Rows are points. Each copy is the shape, with its points in the same order, turned, moved and blurred by noise. Some copies are also mirrored. Which?
(in the rows, 100 means zero)

Shape:
68,71,70
131,120,175
127,113,99
138,87,133
110,117,99
33,57,101
Copy 1, 6 rows:
123,84,152
93,83,24
111,122,85
132,93,58
101,113,95
108,36,153
Copy 1 is: mirrored
Copy 2:
70,113,64
169,92,158
97,71,128
140,68,116
94,94,129
98,150,54
Copy 2 is: mirrored

Shape (8 x 4):
93,174,67,105
117,172,48,94
120,138,117,93
113,89,47,122
113,126,94,69
53,150,80,95
63,66,94,61
80,115,119,41
Copy 1 (8 x 4):
76,114,170,97
50,105,166,83
107,90,133,56
46,123,85,96
87,62,125,74
102,102,155,130
99,51,70,131
122,36,118,99
Copy 1 is: only turned
Copy 2:
57,70,127,48
85,67,150,47
81,132,110,64
116,73,103,108
80,122,137,88
32,75,112,79
53,113,124,155
37,145,132,103
Copy 2 is: only turned
Copy 3, 8 rows:
111,168,131,131
82,178,122,136
125,138,75,115
66,94,124,139
95,138,83,94
127,146,147,95
92,77,112,48
114,133,86,47
Copy 3 is: only turned

Shape (7 x 4):
95,91,86,59
132,62,158,36
109,98,109,88
66,122,155,122
137,151,98,101
103,86,48,99
116,93,73,138
Copy 1 (7 x 4):
59,111,83,89
65,100,27,162
97,108,74,98
132,140,114,136
125,143,54,63
83,80,93,48
132,79,90,57
Copy 1 is: mirrored
Copy 2, 7 rows:
92,107,64,133
89,25,36,114
102,93,91,120
136,102,94,48
150,88,118,145
72,133,110,150
86,115,148,124
Copy 2 is: only turned
Copy 3:
89,76,139,66
5,98,147,99
88,96,110,91
95,70,79,145
135,127,140,116
116,100,113,33
119,123,85,66
Copy 3 is: mirrored

Shape (12 x 6):
130,91,75,115,86,102
156,81,115,89,148,39
81,123,67,123,108,99
155,122,106,90,139,38
111,89,83,111,61,80
91,125,77,88,111,118
87,116,89,100,119,111
105,115,95,126,126,96
147,83,81,116,86,86
75,121,106,100,93,115
129,107,115,115,82,106
110,133,102,94,110,88
Copy 1, 12 rows:
112,107,64,90,123,111
108,195,100,77,135,73
125,71,89,89,120,67
115,174,101,46,116,65
130,110,52,107,91,99
117,76,118,87,111,94
105,84,114,95,116,81
95,98,91,85,126,64
115,130,52,86,121,110
99,76,106,105,87,80
82,110,70,86,93,102
105,110,107,69,94,76
Copy 1 is: only turned
Copy 2:
121,82,84,101,92,131
47,71,28,85,103,112
105,75,133,125,79,110
44,52,58,89,123,126
141,63,84,99,107,107
94,97,130,91,95,113
95,97,126,98,91,104
83,94,103,122,101,113
121,71,61,106,104,149
114,101,134,103,109,89
117,103,85,110,135,127
80,83,112,95,120,112
Copy 2 is: mirrored

Shape (12 x 8):
92,93,123,71,158,123,67,147
79,129,83,123,97,51,134,142
87,72,108,83,101,101,46,101
37,81,80,135,128,108,85,138
110,41,58,106,109,148,94,124
136,125,50,66,115,56,65,103
57,102,117,51,78,101,114,141
70,66,145,118,128,147,119,116
98,89,97,83,123,85,100,83
139,113,104,145,63,149,107,108
64,51,144,144,141,85,88,122
130,137,47,75,117,138,145,72
Copy 1:
67,122,88,129,90,64,160,94
40,58,140,113,106,99,59,87
89,145,92,117,107,63,101,149
31,157,134,123,100,80,92,72
74,151,121,40,105,82,126,103
45,69,63,83,89,52,72,144
110,89,151,128,94,61,99,98
104,157,122,124,127,112,138,69
90,114,78,102,130,74,79,107
96,117,123,67,99,165,98,132
49,162,124,152,170,105,113,99
106,80,59,42,75,102,77,73
Copy 1 is: only turned
Copy 2:
95,104,98,109,97,106,111,5
124,160,75,86,39,90,95,106
107,100,111,64,130,109,82,52
118,81,111,73,42,70,79,61
44,62,80,85,86,102,55,73
104,146,59,61,94,180,98,76
99,144,63,63,104,45,110,52
93,71,107,129,102,43,101,63
123,104,67,95,114,113,98,81
33,111,125,101,101,92,114,132
141,89,131,127,85,70,61,61
63,88,23,89,90,124,149,118
Copy 2 is: only turned

Shape (14 x 8):
81,129,69,66,62,162,103,123
130,124,146,133,106,87,125,112
123,89,89,96,135,80,109,88
106,134,109,104,82,77,94,61
168,114,104,120,126,87,84,96
71,42,95,69,77,121,99,118
123,42,56,113,64,147,111,121
5,115,58,89,60,134,89,132
116,78,69,90,62,105,131,106
89,56,78,88,34,130,116,144
95,90,105,162,124,62,97,64
91,23,90,105,77,151,97,63
158,120,111,124,112,39,72,69
128,86,73,88,82,112,153,106
Copy 1 (14 x 8):
147,125,112,115,79,124,22,84
115,71,71,91,91,83,130,48
79,100,82,63,135,90,95,88
111,94,49,82,75,96,101,119
80,55,61,79,119,66,80,69
93,126,154,133,112,123,84,103
96,58,139,131,135,150,53,90
178,165,103,155,108,141,61,120
93,91,104,107,101,153,76,87
107,103,133,155,94,158,67,75
120,73,64,85,141,87,142,123
106,69,170,110,116,118,82,144
65,62,23,77,102,70,113,105
95,85,109,78,106,153,73,67
Copy 1 is: mirrored
Copy 2, 14 rows:
137,141,57,71,60,94,145,81
57,79,84,93,125,65,96,123
100,95,138,106,109,103,74,117
119,72,75,116,104,99,76,132
90,107,112,124,151,65,78,111
98,97,124,119,45,131,152,72
84,133,95,118,79,108,121,20
163,83,76,62,19,78,148,69
94,111,84,93,84,138,100,67
81,101,76,91,63,128,149,35
98,41,122,132,95,65,50,98
89,113,104,176,37,119,108,54
112,59,108,127,172,87,66,122
71,129,90,81,95,124,80,74
Copy 2 is: mirrored

Shape:
80,97,132,81,44,106,111,105,119
88,70,118,72,66,59,91,81,113
117,87,76,103,84,97,106,120,20
51,104,97,75,106,71,88,82,110
139,141,77,94,75,95,142,113,26
84,84,57,97,81,117,195,175,99
81,91,130,82,130,67,95,92,123
79,116,111,100,113,53,73,105,121
86,102,95,57,93,79,68,115,140
91,111,125,81,61,97,105,149,48
120,77,47,72,122,167,157,155,123
109,100,123,85,117,66,96,100,104
98,111,84,116,124,101,85,84,107
104,87,108,112,88,90,69,108,130
116,82,57,78,79,116,142,163,141
Copy 1 (15 x 9):
96,117,105,96,81,51,80,63,101
85,109,140,110,54,87,89,75,72
115,107,110,57,99,136,70,147,120
85,75,137,109,94,98,129,69,84
113,72,81,74,125,109,37,152,108
173,124,21,101,119,118,88,81,84
86,111,149,152,105,98,118,87,86
83,74,132,151,73,98,121,92,111
101,93,127,127,62,57,139,95,88
136,101,120,76,100,87,66,102,144
143,156,36,98,139,86,144,127,77
89,107,139,144,99,97,96,113,94
54,97,104,123,106,106,128,115,100
71,121,110,131,63,82,119,100,118
145,129,40,115,82,74,123,107,85
Copy 1 is: mirrored
Copy 2, 15 rows:
61,90,64,118,103,75,145,109,57
97,107,66,106,103,65,99,124,35
80,171,110,103,114,124,120,161,99
102,80,88,114,136,95,80,104,60
60,191,85,132,131,122,126,127,128
70,118,92,153,44,181,146,94,101
88,77,90,117,99,67,61,115,77
99,95,118,118,117,59,78,90,76
65,97,104,98,107,81,82,77,38
43,134,113,144,118,97,143,147,76
27,111,90,81,41,182,106,84,108
77,113,93,117,99,65,71,116,87
94,101,105,76,117,91,86,97,113
84,98,109,78,88,59,110,99,72
51,124,95,108,41,141,123,64,71
Copy 2 is: only turned
Copy 3:
98,113,116,164,122,64,123,93,110
79,114,154,133,118,60,78,121,117
91,126,106,57,81,113,105,73,138
131,119,131,105,140,62,74,118,85
100,129,115,63,82,127,168,94,125
52,124,63,112,149,150,136,61,54
124,97,153,125,116,94,63,125,81
137,110,127,122,133,100,64,146,113
117,142,115,141,110,76,69,140,83
116,146,114,126,105,117,117,63,135
59,106,53,112,80,128,114,79,12
114,103,152,121,100,106,78,127,104
129,75,108,92,97,86,83,130,93
101,87,103,142,100,83,73,131,117
50,129,65,142,116,125,110,117,52
Copy 3 is: mirrored
Copy 4 (15 x 9):
94,153,84,92,130,91,114,111,169
78,137,93,104,84,114,80,89,174
73,103,107,118,81,101,77,174,91
88,116,70,142,117,115,90,69,131
73,137,99,74,93,81,98,172,61
112,131,91,80,187,69,22,165,100
119,134,95,127,103,137,84,62,135
97,98,86,97,114,150,112,69,133
125,102,52,87,98,118,100,79,154
107,132,83,105,119,115,117,179,125
171,109,80,86,148,25,30,134,101
117,118,108,104,87,132,92,88,118
97,79,108,110,109,95,97,73,103
112,90,105,90,107,105,108,85,161
139,102,77,50,143,69,39,131,132
Copy 4 is: mirrored

Shape:
76,154,121,82,116,145,109,156,84,92,72
100,134,64,141,129,167,108,88,95,128,130
77,87,69,89,21,113,59,91,110,140,130
101,72,80,161,61,171,104,132,101,88,70
96,58,70,90,49,79,99,122,105,107,102
75,102,107,104,105,88,70,119,114,94,69
107,176,137,100,61,100,115,129,65,89,76
104,83,118,64,92,54,160,97,137,82,131
42,121,94,114,75,78,123,83,58,89,34
120,165,82,83,108,151,59,73,25,111,66
117,89,87,155,99,110,176,110,108,137,53
76,68,127,151,175,88,63,103,108,70,152
59,145,58,101,83,116,77,92,159,89,95
61,85,119,78,69,87,67,62,115,105,99
Copy 1 (14 x 11):
142,54,143,128,87,41,116,115,103,97,123
108,107,98,149,65,79,78,139,102,119,40
91,95,46,69,119,100,99,144,23,86,90
177,82,96,77,74,79,53,85,58,122,63
93,112,91,47,127,84,74,92,50,97,113
109,73,92,120,112,82,83,70,77,82,132
114,28,131,101,105,79,119,121,98,158,140
37,101,132,50,121,87,127,54,106,100,95
121,39,91,77,122,108,50,108,143,98,142
129,80,121,157,58,128,82,177,92,121,148
148,110,120,87,143,97,67,75,133,148,57
59,117,53,151,42,51,81,26,101,98,104
80,39,105,127,118,92,73,112,58,58,65
80,75,57,88,106,124,114,91,76,63,124
Copy 1 is: mirrored
Copy 2 (14 x 11):
147,133,107,129,29,119,88,63,74,75,72
106,135,120,126,126,89,35,68,76,59,50
85,123,81,128,92,64,102,151,155,103,17
161,123,74,150,93,72,42,115,78,140,82
111,136,97,86,80,84,90,154,141,139,73
148,99,103,100,57,93,90,124,129,75,93
163,132,112,120,67,117,145,38,120,110,64
106,131,155,28,80,77,136,125,89,120,70
143,130,106,121,64,51,111,61,153,91,140
94,96,75,132,79,115,63,5,144,86,63
146,132,169,138,116,84,65,102,97,139,119
146,107,78,35,136,117,64,134,77,31,95
144,110,125,110,61,36,64,110,132,50,30
93,77,85,86,73,60,125,128,136,75,77
Copy 2 is: only turned
Copy 3 (14 x 11):
66,105,69,71,91,96,146,52,133,138,109
88,121,100,81,114,124,82,67,61,144,30
91,79,68,128,80,50,38,44,27,120,116
43,136,151,105,111,111,69,60,71,130,133
95,112,73,113,82,73,38,83,65,94,152
103,87,97,98,77,78,72,65,139,98,112
64,70,59,98,46,131,148,74,103,118,124
138,82,41,112,125,109,89,126,79,51,135
77,138,90,149,29,81,127,78,111,73,102
98,101,106,52,8,83,135,57,64,153,58
79,145,108,140,95,139,78,146,96,132,106
85,75,118,46,135,93,41,80,129,38,45
138,100,81,134,99,102,76,11,93,115,91
116,59,94,127,82,43,79,69,84,76,103
Copy 3 is: mirrored

Shape (16 x 11):
88,99,109,54,98,100,93,105,84,87,133
66,75,119,44,93,97,99,94,114,105,115
107,97,104,71,121,101,118,75,148,96,83
123,65,100,101,116,82,107,111,84,131,101
93,85,94,90,102,102,110,152,128,98,102
74,119,47,112,96,78,89,114,114,101,73
97,83,103,100,104,96,84,86,123,100,90
82,57,68,90,104,91,117,99,79,113,117
79,137,111,90,100,83,116,75,85,115,98
125,131,69,105,148,133,90,111,64,52,102
122,108,113,83,124,101,65,97,45,127,98
96,108,78,116,125,35,91,135,165,99,104
115,127,91,73,74,94,132,81,96,65,116
90,132,103,77,106,113,83,128,102,116,111
85,130,67,73,107,64,89,77,69,113,68
128,39,131,106,118,106,136,131,72,79,103
Copy 1, 16 rows:
91,89,117,103,65,91,88,79,112,135,91
127,104,122,94,44,96,85,62,101,129,94
115,136,94,63,96,87,86,79,95,105,54
120,69,97,82,100,55,58,80,104,84,94
121,71,78,57,78,121,66,76,102,109,94
115,80,97,61,138,122,102,73,49,118,106
129,117,105,68,99,85,104,90,96,105,104
123,46,140,78,84,83,86,75,90,104,84
93,110,104,119,110,94,110,45,78,96,90
24,66,87,66,112,92,121,122,94,104,89
71,87,98,111,95,46,86,89,81,103,125
157,78,35,53,140,109,93,70,96,140,77
78,107,124,98,115,124,84,73,125,114,61
92,91,68,109,80,113,80,81,79,109,108
83,97,117,94,132,80,93,48,43,126,96
91,58,108,46,76,63,72,76,159,77,99
Copy 1 is: mirrored
Copy 2:
125,93,108,120,136,80,69,92,111,70,102
120,69,95,112,118,80,61,103,112,95,131
94,68,74,91,114,94,108,84,139,121,111
109,98,104,132,90,139,86,107,117,109,76
76,86,87,119,82,85,61,81,132,90,73
51,133,51,102,98,89,89,113,113,86,85
86,77,84,93,99,112,100,107,109,93,104
127,108,64,145,90,112,84,111,105,80,96
102,138,99,89,129,97,90,86,97,111,122
100,138,100,107,126,107,137,65,154,40,63
119,131,144,102,118,129,97,129,124,84,87
5,77,78,134,116,102,86,89,110,115,86
126,109,63,89,154,91,87,67,98,93,81
88,115,124,98,111,65,79,96,118,90,86
93,157,76,101,139,109,91,130,123,100,113
138,77,102,124,78,158,64,56,133,77,69
Copy 2 is: mirrored
Copy 3, 16 rows:
102,127,101,118,80,81,156,114,112,92,102
90,115,78,98,54,82,162,95,102,88,114
109,113,82,81,35,121,105,119,81,82,118
91,125,88,107,79,62,72,94,95,113,92
73,91,128,123,55,85,104,93,78,93,113
121,52,107,110,82,95,81,86,111,57,119
86,97,83,82,62,108,100,104,104,86,97
89,105,68,133,79,63,99,104,117,103,124
147,102,93,79,95,99,123,94,109,108,119
104,140,140,123,124,115,79,146,107,57,122
107,142,100,75,128,61,103,109,105,85,80
114,70,141,95,9,94,68,89,121,82,90
147,104,94,134,81,126,134,131,95,105,102
104,97,134,85,91,71,134,113,89,82,110
158,101,80,93,102,82,101,90,117,53,111
58,157,95,142,83,101,83,87,76,132,100
Copy 3 is: only turned
Copy 4, 16 rows:
85,142,83,95,114,95,87,133,81,113,101
132,141,79,80,110,72,82,128,80,101,112
136,117,78,48,103,103,87,89,123,95,84
107,93,112,91,80,66,125,132,114,90,82
131,92,81,101,83,100,89,145,117,134,93
110,72,121,75,73,113,81,104,67,140,77
121,100,99,69,91,99,93,102,104,95,112
115,117,124,79,86,93,119,154,78,106,85
98,96,93,69,129,86,122,82,71,116,87
57,110,132,111,129,157,89,110,124,122,71
57,105,135,93,124,59,108,104,110,97,91
109,34,64,46,56,109,63,132,100,114,83
94,137,61,95,99,127,111,93,80,103,74
81,105,89,93,113,84,85,113,101,153,109
88,106,132,66,103,79,86,83,60,108,53
131,107,98,133,105,95,128,157,137,67,80
Copy 4 is: mirrored

Shape, 18 rows:
77,94,94,59,96,60,108,108,106,140,84,100
100,87,126,46,45,96,88,74,118,91,60,138
43,62,113,67,144,134,108,77,90,117,123,72
77,102,80,100,89,78,101,120,92,81,130,122
48,120,86,145,91,100,98,67,64,88,114,95
28,116,94,99,92,85,74,141,132,73,92,121
88,97,98,82,142,152,74,114,90,63,54,99
119,113,109,44,80,131,156,125,77,146,70,165
79,53,93,104,67,90,101,108,96,112,109,100
106,92,138,135,104,90,126,49,46,87,60,67
111,71,128,108,96,82,74,70,136,170,89,96
88,112,143,85,104,82,114,140,89,107,161,93
111,100,138,69,113,87,92,72,94,75,91,93
74,124,64,99,117,61,133,103,108,83,137,81
135,74,113,125,129,112,101,96,97,141,79,132
64,84,67,131,69,103,123,107,96,49,97,147
101,80,117,81,73,168,86,152,79,85,111,83
87,91,72,117,130,108,127,107,144,79,79,75
Copy 1:
125,97,127,80,97,57,123,141,104,119,87,97
162,100,86,24,81,113,91,119,117,102,94,86
77,62,145,68,154,98,150,102,151,87,117,76
105,96,100,83,80,81,141,72,75,93,88,111
52,76,45,77,118,86,139,72,106,102,91,97
127,50,87,81,80,100,159,120,45,75,100,88
128,60,95,111,114,157,138,109,147,53,90,107
148,184,109,81,119,122,114,133,112,101,132,125
115,87,106,57,104,47,109,98,105,74,98,112
79,87,69,70,160,100,86,94,143,119,37,131
156,52,101,79,139,50,68,105,127,138,117,97
104,106,142,90,139,86,117,65,56,92,79,78
121,80,119,78,112,129,104,83,127,111,47,91
53,83,138,103,79,81,130,92,75,115,78,118
148,86,96,96,142,83,97,73,132,113,115,143
94,85,67,45,66,100,147,79,85,67,105,156
119,101,113,91,129,116,99,81,109,5,112,81
86,35,123,104,98,121,114,115,108,87,106,156
Copy 1 is: mirrored
Copy 2, 18 rows:
132,107,74,130,128,116,119,76,53,97,102,78
110,53,19,124,106,92,85,95,71,134,95,115
120,71,128,56,138,121,93,52,87,71,68,81
125,87,104,125,87,95,86,93,106,107,116,41
74,88,132,132,75,105,44,80,109,69,92,65
107,60,70,150,104,90,108,53,119,84,116,33
72,28,99,86,114,105,119,70,106,72,150,107
111,81,64,100,71,91,152,151,20,91,95,93
114,94,96,125,139,107,81,121,107,104,86,69
93,112,118,116,99,87,44,102,95,45,109,158
107,122,60,122,131,163,105,92,108,112,65,131
132,143,84,68,88,85,109,91,116,88,103,46
124,93,74,81,93,91,79,69,99,100,122,129
129,117,144,123,86,92,98,54,97,112,115,54
109,89,96,116,95,157,129,131,110,83,105,129
107,42,117,157,81,70,81,118,117,99,103,53
51,78,83,55,138,72,113,128,113,100,115,60
107,76,143,136,116,84,137,64,125,107,107,108
Copy 2 is: mirrored
Copy 3 (18 x 12):
86,98,84,111,100,94,68,89,81,62,76,133
132,124,112,109,74,87,68,112,72,34,101,67
51,129,30,127,75,109,96,75,71,130,111,86
89,89,104,97,96,140,107,125,103,90,86,109
95,122,94,86,93,127,92,92,135,147,45,77
95,69,130,122,33,118,84,120,89,110,76,113
104,68,84,91,56,117,67,64,92,122,137,47
58,111,86,73,86,89,53,96,139,7,153,97
68,107,105,95,111,115,119,97,68,82,72,93
120,158,107,92,132,130,80,16,119,109,73,69
95,136,90,77,119,31,87,79,53,96,107,120
94,125,76,87,84,142,137,86,102,81,120,160
143,130,78,110,96,120,86,77,83,96,122,93
98,78,82,147,118,124,107,101,131,119,83,129
77,118,114,54,138,83,67,79,93,107,135,100
77,93,141,107,90,144,88,129,122,98,76,61
78,80,82,58,51,127,153,70,93,69,125,53
72,64,117,147,107,97,96,67,103,126,117,92
Copy 3 is: mirrored
